Each point is reached from the start by the listed moves, each made once or not at all, plus a little noise. Is the number of moves made odd or even? Then give how often each move was made.

Moves:
(1): [ 0.32 -0.31]
(2): [0.44 0.45]
Start: [ 0.01 -0.11]
Points:
[0.78 0.02] -> even (1, 1)
[ 0.00 -0.11] -> even (0, 0)

Moves:
(1): [ 0.32  0.13 -0.16  0.45  0.61  0.12  0.18]
(2): [-0.59 -0.22 -0.46 -0.32 -0.17 -0.05  0.04]
(3): [-0.06  0.08 -0.27  0.29  0.71 -0.37 -0.23]
(4): [-0.24 -0.06  0.53  0.20 -0.13 -0.36  0.17]
(5): [ 0.43 -0.27  0.06  0.10 -0.05  0.08 -0.13]
(6): [ 0.07 -0.17  0.36 -0.05  0.10  0.39  0.29]
Start: [ 0.02 -0.16  0.22  0.20 -0.51  0.19  0.08]
Points:
[ 0.52 -0.37  0.64  0.95 -0.08  0.04  0.31] -> odd (1, 0, 0, 1, 1, 0)
[ 0.22 -0.58  0.91  0.74  0.12 -0.07  0.18] -> even (0, 0, 1, 1, 1, 1)
[-0.05 -0.09 -0.06  0.48  0.21 -0.20 -0.16] -> odd (0, 0, 1, 0, 0, 0)
[-0.88 -0.36  0.00  0.38 -0.10 -0.59  0.06] -> odd (0, 1, 1, 1, 0, 0)

Moves:
(1): [ 0.30 -0.29 -0.08  0.03 -0.12 -0.02  0.44 -0.02  0.51  0.29 -0.50  0.51]
(2): [ 0.09 -0.15  0.00  0.20 -0.15  0.01  0.10  0.29 -0.40 -0.42  0.04  0.13]
(3): [-0.13 -0.09 -0.40  0.39  0.06  0.29 -0.19 -0.12 -0.16 -0.04 -0.06 -0.18]
(4): [-0.22 -0.15 -0.06 -0.24  0.04 -0.04 -0.37  0.47  0.03  0.05 -0.10  0.08]
(5): [-0.04  0.09 -0.04 -0.09  0.11 -0.42 -0.21 -0.10 -0.09  0.03  0.04  0.21]
(6): [ 0.16 -0.08 -0.08 -0.27 -0.10  0.09  0.41  0.22 -0.06  0.38  0.28  0.00]
(7): [-0.05  0.42 -0.01  0.20 -0.01 -0.32 -0.07 -0.14  0.27  0.02 -0.33 -0.10]
(8): [-0.33  0.03 -0.28  0.06  0.48  0.38  0.28 -0.64  0.30 -0.02  0.42 -0.22]
(9): [-0.35 -0.45 -0.11  0.06 -0.24 -0.05 -0.15  0.08  0.13 -0.09 -0.25 -0.05]
(10): [-0.32  0.20  0.06 -0.24 -0.24  0.14 -0.23  0.17 -0.08  0.39  0.27  0.28]
(11): [-0.11 -0.45  0.15  0.00 -0.27 -0.09 -0.57  0.53  0.13  0.12  0.15 -0.15]
Start: [-0.12 -0.28  0.03 -0.31  0.27 -0.21 -0.40  0.06 -0.25  0.42  0.02  0.12]
Points:
[-0.57 -0.86 -0.13 -0.50  0.11  0.16 -0.46  0.13  0.61  1.22  0.30  0.58] -> even (1, 0, 0, 0, 0, 0, 0, 1, 0, 1, 1)
[ 0.06  0.05 -0.07 -0.27  0.12 -0.84 -0.18  0.34 -0.52  0.50 -0.02  0.36] -> even (0, 1, 0, 0, 1, 1, 1, 0, 0, 0, 0)
[-1.46 -1.32 -0.59 -0.11 -0.04  0.43 -1.57  0.82 -0.28  0.43  0.46 -0.03] -> odd (0, 1, 1, 1, 0, 0, 0, 1, 1, 1, 1)

Moves:
(1): [ 0.07  0.10  0.22 -0.20  0.11 -0.19 -0.09 -0.11  0.34 -0.18 -0.11 -0.01
 -0.18 -0.10  0.02  0.14 -0.20 -0.02  0.18  0.27 -0.02 -0.08]
(2): [ 0.09  0.01 -0.39 -0.03 -0.21  0.20  0.02  0.16 -0.35 -0.63 -0.19 -0.05
 -0.24 -0.10  0.44  0.17 -0.05  0.35  0.25  0.08  0.37  0.14]
(3): [ 0.06  0.12  0.01 -0.13 -0.04 -0.09 -0.07 -0.08 -0.11 -0.14 -0.10 -0.06
 -0.16  0.00  0.15 -0.11 -0.18  0.05  0.07 -0.08  0.06  0.15]
(4): [ 0.21 -0.07 -0.02  0.08  0.11 -0.04 -0.13 -0.13 -0.09 -0.26  0.12 -0.14
 -0.09  0.15 -0.03  0.10 -0.23 -0.02  0.09 -0.13  0.08  0.00]
(5): [ 0.37  0.02  0.42 -0.08  0.05  0.23 -0.51  0.46 -0.27 -0.35  0.46 -0.44
 -0.16  0.42 -0.04 -0.49 -0.27  0.11  0.19 -0.06  0.03  0.07]
(6): [-0.11  0.23  0.14 -0.14 -0.29  0.39  0.43  0.43 -0.08 -0.16  0.37 -0.05
  0.18  0.42  0.03  0.11  0.44  0.18  0.01 -0.06 -0.18 -0.02]
(7): [ 0.53  0.06 -0.14 -0.30  0.00 -0.28  0.01 -0.06 -0.20  0.25 -0.23 -0.29
  0.13 -0.11  0.28  0.43  0.16  0.12 -0.08 -0.13  0.16 -0.09]
(8): [-0.05  0.15 -0.07 -0.06 -0.09 -0.49 -0.01 -0.16  0.21  0.02 -0.58  0.03
  0.07 -0.12  0.03  0.09  0.05 -0.45  0.05  0.11  0.12 -0.11]
(9): [-0.07  0.04  0.10  0.22 -0.09  0.02 -0.02 -0.15  0.00 -0.09  0.13  0.08
  0.08  0.05 -0.15 -0.13 -0.01  0.10 -0.01  0.06 -0.06 -0.05]
(10): [ 0.21 -0.46  0.27 -0.11  0.08 -0.48 -0.65  0.34 -0.15 -0.12 -0.17  0.07
 -0.40  0.00  0.36 -0.26 -0.55 -0.40  0.06  0.04 -0.17 -0.29]
(11): [-0.06  0.10 -0.06  0.00  0.04 -0.06 -0.17 -0.09 -0.13 -0.14  0.09  0.04
 -0.16 -0.03 -0.02 -0.17 -0.07 -0.04  0.10  0.21 -0.12  0.07]
(12): [ 0.09  0.08 -0.08 -0.18 -0.01 -0.03  0.06  0.12 -0.17  0.11 -0.09 -0.05
  0.07  0.06  0.09  0.07 -0.09  0.05  0.18  0.02  0.09  0.03]
(13): [ 0.27  0.01 -0.37  0.03  0.17 -0.09  0.02  0.19 -0.15 -0.09 -0.12 -0.19
 -0.06  0.03  0.40  0.07  0.03  0.27  0.29 -0.09  0.13  0.13]
(14): [-0.06 -0.02  0.14  0.20 -0.06  0.02  0.24  0.07 -0.05  0.03  0.00 -0.01
 -0.15 -0.03 -0.07  0.00 -0.05  0.07 -0.08  0.22 -0.07  0.09]
(15): [-0.13 -0.10 -0.01  0.00 -0.16 -0.28 -0.34 -0.10  0.06  0.04 -0.08 -0.12
 -0.02 -0.04 -0.03  0.04 -0.23 -0.11 -0.10  0.08  0.02 -0.10]
(16): [-0.19  0.02 -0.02  0.05  0.10 -0.04  0.02  0.07 -0.13  0.01  0.06 -0.30
  0.11  0.16  0.04 -0.18  0.17 -0.04 -0.18 -0.05  0.14 -0.15]
(17): [-0.21 -0.34  0.28  0.01 -0.31  0.63  0.08 -0.41 -0.08  0.00 -0.07  0.17
 -0.03  0.08 -0.13 -0.39 -0.08 -0.08 -0.04  0.11 -0.51  0.09]
(18): [ 0.16  0.33 -0.13 -0.11  0.01  0.00  0.02  0.13 -0.20 -0.15  0.05 -0.44
  0.25  0.07 -0.15  0.14  0.14  0.28 -0.03 -0.37  0.03 -0.12]
(19): [ 0.05 -0.26 -0.07 -0.03 -0.39 -0.30  0.12  0.03  0.03 -0.25  0.09 -0.03
 -0.07 -0.31  0.11  0.17 -0.13  0.00  0.19 -0.02  0.17 -0.09]
(20): [ 0.13  0.10 -0.48 -0.12 -0.12  0.09  0.42  0.03 -0.07 -0.04 -0.14 -0.10
  0.19 -0.05  0.25  0.05  0.14  0.29 -0.29  0.07  0.15  0.14]
Start: [ 0.25  0.41 -0.18 -0.17  0.11 -0.08  0.12  0.14  0.46  0.00  0.20  0.31
  0.49 -0.20  0.22 -0.08  0.14  0.17 -0.04  0.45 -0.16  0.14]
Points:
[ 1.84  0.32 -0.72 -0.92  0.18 -1.51 -1.17  0.77 -0.50 -0.58 -0.54 -0.88
  0.06  0.09  1.50 -0.15 -0.91  0.01  0.45  0.56  0.31 -0.01] -> even (0, 0, 0, 1, 1, 0, 1, 1, 0, 1, 1, 1, 1, 0, 1, 0, 0, 0, 0, 1)
[ 0.95 -0.42 -0.61 -0.81 -0.61 -0.82 -0.58 -0.13 -0.29 -1.30 -0.42 -0.46
 -0.27 -0.56  1.51  0.02 -0.93  0.22  0.14  0.98  0.08 -0.22] -> odd (1, 1, 0, 1, 0, 0, 1, 0, 0, 1, 1, 0, 0, 0, 1, 1, 1, 0, 1, 1)
[ 0.31 -0.31 -0.15 -0.37 -0.82 -0.59 -0.21  0.22 -0.23 -0.97 -0.72  0.48
 -0.41 -0.64  1.04 -0.40 -0.83 -0.34  0.68  1.22 -0.29  0.08] -> even (0, 1, 0, 0, 0, 0, 0, 1, 0, 1, 1, 1, 0, 1, 0, 0, 1, 0, 1, 0)
[ 0.80 -0.12 -0.51 -0.71 -1.12 -0.23 -0.45  1.04 -0.52 -1.69 -0.15 -0.35
 -0.22  0.09  1.61 -0.69 -0.59  0.29  0.68  0.91 -0.17  0.18] -> odd (0, 1, 0, 0, 1, 1, 0, 1, 0, 1, 1, 0, 1, 0, 1, 0, 1, 0, 1, 1)
[ 0.90  0.78  0.23 -1.08 -0.12 -1.07 -0.24  0.97 -0.22 -0.31 -0.10 -0.95
  0.32  0.23  0.96  0.29 -0.25  0.34  0.00  0.39 -0.09 -0.45] -> even (1, 0, 1, 0, 0, 1, 1, 0, 0, 1, 0, 1, 0, 1, 1, 1, 0, 1, 0, 0)
